Every row gives one point. To make a cloud, some directions were put in groups of two or more. Within a group, all points are equally far from the middle, so they leave a hole (a ring in 2 directions, a hollow ball in 3). The other directions are filled evenly. Then the cloud was stretched, turned, moved and blurred a little. How many holes are there, and how many directions does each take, smallest first?
(in the rows, 128 means zero)

Cloud, 21 rows:
[[ 87 113  85]
 [181 162 166]
 [125 111 199]
 [129 191 169]
 [ 74 156 168]
 [ 82 165 102]
 [ 92  86 165]
 [163 120 193]
 [152 192 157]
 [179  91 119]
 [ 82  85 140]
 [168 157  90]
 [ 95 188 150]
 [189 164 137]
 [133  71 161]
 [154  73 114]
 [156  88 178]
 [ 97 152 193]
 [129 176  87]
 [113 167 191]
 [ 99 189 154]]
Holes: 1 (3)

Cloud:
[[ 79 129 116]
 [200 136 143]
 [189 157 124]
 [112  78 176]
 [ 99  90 159]
 [194  84 165]
 [113 194  99]
 [ 89 102  90]
 [137 189 126]
 [150 186 132]
 [ 81 115 108]
 [145  64 166]
 [186 164 124]
 [126  76 126]
 [193 143 116]
 [205 143 199]
 [149 182 147]
 [108  83 187]
 [188 158 116]]
Holes: 1 (2)

Cloud (28 x 4):
[[149  86 157 161]
 [184 184 151 162]
 [185 125  74 199]
 [136  78  97 164]
 [150 182  97 182]
 [192 135  87 154]
 [176 195 131  91]
 [186 131  60 138]
 [196 143  83 113]
 [ 86 152  96 176]
 [107 150 189 156]
 [ 95 142 120  89]
 [131  97 194 172]
 [ 91 163  76  63]
 [109 172 135  64]
 [209 139 153 162]
 [214 136 155 120]
 [114 173 162 107]
 [ 88 144  90  58]
 [106  97  99 114]
 [114 136 201 126]
 [205 115 161 110]
 [135 192  75  88]
 [114 177 142 113]
 [181  98 105 142]
 [100 149 126  73]
 [ 82 136  73  84]
 [162  83 127 177]]
Holes: 1 (2)

Cloud (51 x 6):
[[206 162 170 151 188 114]
 [ 14  98 176 125 114 120]
 [158  76 119 115  64 194]
 [115 108 169 122 161 194]
 [204  94 102  93  79  82]
 [ 81  97 135 162  80 158]
 [128 184 108  98  99  78]
 [ 66 178 140 148  84  96]
 [168  93  53 124 130 159]
 [155  85 153 148 158 122]
 [190  57 181 135  74 128]
 [ 76 168 101  72 195 146]
 [ 48 152 177 164 186 165]
 [110 155 146  84 131  81]
 [162  88  62 142 165 116]
 [137 142 120  80  89  80]
 [174 205 130 129  96 160]
 [128 135 197 125 143  79]
 [145  96 166 128  73 108]
 [ 90 174 148  89 121 137]
 [ 22 190 126  92  95 138]
 [125 170 133 124 184 213]
 [114 125 137 205  95  88]
 [128 124 159 139 150 195]
 [151 153 145 101 173 146]
 [ 95 182 150 152 210  66]
 [ 78 180 113  77 190 114]
 [ 96  89 172 148 136  60]
 [133  80 100  77 205 124]
 [ 72 119 194  72 126 178]
 [124  70 144 205 140  80]
 [141 143 159 116 195  94]
 [164 137 128 166 103  73]
 [155 171 167 161 128 150]
 [ 96 173 150 205  67  61]
 [124 175 195 113 107 164]
 [153  91 111 160  90  96]
 [164 133 147  64 100 139]
 [101 118 182 171 165 151]
 [123  41 178 133 135 175]
 [121 189 104 183 170 157]
 [127 175 137 128  75 149]
 [144 180 186 118 155 168]
 [104 141 129 138  90 181]
 [103 204 130  80 199 124]
 [ 97 174 169  66 131 166]
 [131 114  78  76 110 149]
 [ 16 144 136 156 162 142]
 [177 146  92 119 169  79]
 [158 190 189 133  87 111]
 [117 147 113 134 149 129]]
Holes: 0

Cloud, 46 rows:
[[197  84 154 177 161  88]
 [139  90  89  96 159 112]
 [144 155  52 157 134 161]
 [189 155 121 206  77 130]
 [144 149  67 172 156 154]
 [172  63 125 137  68 114]
 [ 88 147 100 161 177 132]
 [113  99 197 144 172  94]
 [166 178  61 154 127 154]
 [126 173 198 122 123 169]
 [137  67 103 122  92  82]
 [ 72 151  88 149  71 148]
 [210 131 159 100 173 111]
 [199 100 147 197 150  75]
 [106 133 104 200  93 170]
 [ 68 170  90 109 136 159]
 [194 119 135 149 148 178]
 [105 207 162 155 126 158]
 [178 133  77 126 139  61]
 [101  89 101 123  87  78]
 [196 130 136 174 184 128]
 [169 109  87 103  98 178]
 [ 96 130 139 177 182 102]
 [ 91 111  83 144  59 111]
 [ 83 178 138 141 179  93]
 [169 169 142  58 161  95]
 [127 102  72 124 150  86]
 [146 205 107  69 127 136]
 [115 102 198 104 112  75]
 [194 116 109  87 161 120]
 [126 130 195  73 154  71]
 [ 90 183 138 157  71  89]
 [167 213 116 154 146 142]
 [116 128 192  74 171  95]
 [173 127  98 193 157  74]
 [ 89 139 138 171 177  91]
 [109 214 115  77 142 129]
 [105 141  58 135 149 155]
 [157 178 174 179 115  51]
 [128 132 182  82  98  60]
 [155 205  96 136  69 125]
 [148 193 158 180  77  94]
 [171 186  71 137 152 127]
 [185 152 105 181 152  59]
 [189 102 137 210  80 125]
 [181 194 116 173 133 155]]
Holes: 3 (2, 2, 2)
